Each point is reached from the start by the listed moves, each made 0, 1 or 2 times, or once backwards (-1), plus a little noise. Is the number of moves made odd or even? Then give how often each move was made.

Moves:
(1): [  2 -21  23 -18]
(2): [ 28  18 -11   9]
Start: [  1   9  23 -12]
Points:
[-2 29 -4  3] -> odd (-1, 0)
[ 60   6  49 -31] -> even (2, 2)
[-23 -31  58 -40] -> even (1, -1)

Moves:
(1): [  3   5  -1   4  -3 -10  -1   5   4  10  -3]
(2): [ -3  14   6  -1  15  -1   1  -3  10  -6 -10]
(3): [ 8  1  1 -7  4  4 -4  3  2  3  5]
(4): [-4  3 17 10  0  2 -1 -7 -4 -2  4]
(5): [ -7 -12  -3   3   3 -10  -2  -7   7  -8   2]
(6): [-4  6 -6  9 10  9 -4 -8 -5 -1  5]
(7): [  0 -12   7   6   4   7   3  18  10  -4  -3]
(8): [ -8   6  -1   3   0   7 -12  10   3  -2  -3]
(9): [ 4  2  0  5 -9  0  0 -2  2 -2  6]
Start: [-5  8 -6  2  6 -2  1  7 10  2  4]
Points:
[-30  60   5  28  49   4  -5 -42   2 -15  -2] -> odd (0, 2, -1, 1, 0, 2, -1, 0, 0)
[ 14   0   4   6   1 -12  31  53  42   6 -21] -> even (1, 1, -1, -1, -1, -1, 2, -1, 1)
[-11  -1 -43  24 -16 -15 -35  22  34   9  24] -> even (2, -1, 1, -1, 2, 1, 0, 2, 2)
[  3  31  19  13  48   4 -11  27  31  17  -2] -> odd (2, 1, 2, 1, 0, 1, 1, 0, -1)

Moves:
(1): [  2   1   1   4  -3   0  -3  -2  -6   0  -2  -1   3   7  -4  -5   2  -1
   3 -10]
(2): [ -4  -2   5  -3   4   4   7  11   5   5  -2   0   4   3   2   2  -4  -1
  -1 -10]
(3): [ 6 -4 -3 -5 -2  5  5  2 -3 -4 -2 -1  3  1 -2  1 -8  2 -2  6]
(4): [ -1  -2   3  -6   1 -10   3  -6  -1   2   0   5  -1  -5   1   1  -3  -2
   0  -9]
(5): [-7 -1  3  6  9 -3  9  5 -3  0  5 -9  4 -2  5  2 -6  7 10  3]
(6): [ 3 -3  2  5  3 -3 -3 -3  2  4  5  2 12  0 -5  4 -1 -2  4 -5]
(7): [  3   5   4   2   2   1   2  -2   4  -4   0   2  -2   2  10  -1   2  -4
 -11   0]
(8): [  6   0   0 -10  -2  -3  -3   1  -1   1   6   3   3   1   2  -4  -1   2
  -6  -6]
(9): [-1  2  4 -5 -4 -3 -2 -4  1  3 -4  7  0  0 -1  8 -4 -7 -4 -1]
(10): [ -3   5  -9   6   3  -8  -3   0   0  -4   9  10  -4  12  -5   0  -8  -4
 -11   0]
(11): [-1 -4  3 -3 -2 -1  0  2  8 -7 -4  4 -3 -5 -1  6 -8  2 -4 -2]
(12): [-1 -2 -3  7 -1  2 -6 -6 -1  3 -7 -5 -2 -2 -1 -2 -5 -4 -2 -3]
(13): [ -4  -6   6   3   3   2   7   1   0   0   4  -8  -1  13  -6  -4  -2 -10
  -7   0]
(14): [  3   2 -10  -3   9  -3   4  -5  -4 -10   7  -2   1   1   2   8  -3  -7
   1 -10]
(15): [ 9 12 -1  4  6 -6  2 -1  6  0 -2 -1  1 -1 -2  0 -4 -2  5  0]
(16): [-6 -1 -2 -3  0  0  4 -2  3  3  2 -2  5  9  0  2 -1  2 -4  2]
(17): [ -1 -10  -1  -2  -6  -9  -1   1  -5  -1  -1  -1  -6  -3   1  -3   0  -4
  10   5]
(18): [ 2 -1  5 -4  9  0 -4 -2 -6  4 -7  5 11  0 -3  4  1 -2 -4  2]
Start: [ 0  3 -5  3 -3  5  2  1  2  0 -3  4  1  3  4  6  0 -5 -3 -3]
Points:
[ 17  15 -29   6  52 -46  19  -7 -25  -9  37   8  37  35  10  11 -48 -30
  -9 -49] -> odd (1, 1, 1, 1, 2, 1, 1, 2, 0, 2, -1, 1, 0, 2, 1, 0, 1, 1)
[ 45  16  -4  -4   0 -58 -36 -30   2 -28   6  60   8  -8   2  16  -1 -32
  -7 -49] -> even (2, -1, -1, 1, -1, 2, 2, 1, 0, 1, 2, -1, -1, 1, 1, -1, 2, 1)
[-20  -1  -6   4  36 -23   6  -3 -14 -37  30  12 -11  40   8  16 -46 -44
 -57 -46] -> odd (1, 0, -1, 0, 2, -1, 1, 2, 1, 2, 2, 1, 2, 2, -1, -1, 0, 1)
[-17 -11  10 -16   2   0   6   0 -11 -12 -16  28  -2  11 -18  28 -43 -16
 -33 -19] -> even (1, 0, 1, 1, 1, -1, -1, 0, 2, 1, 2, 0, 1, 0, -1, -1, -1, 1)
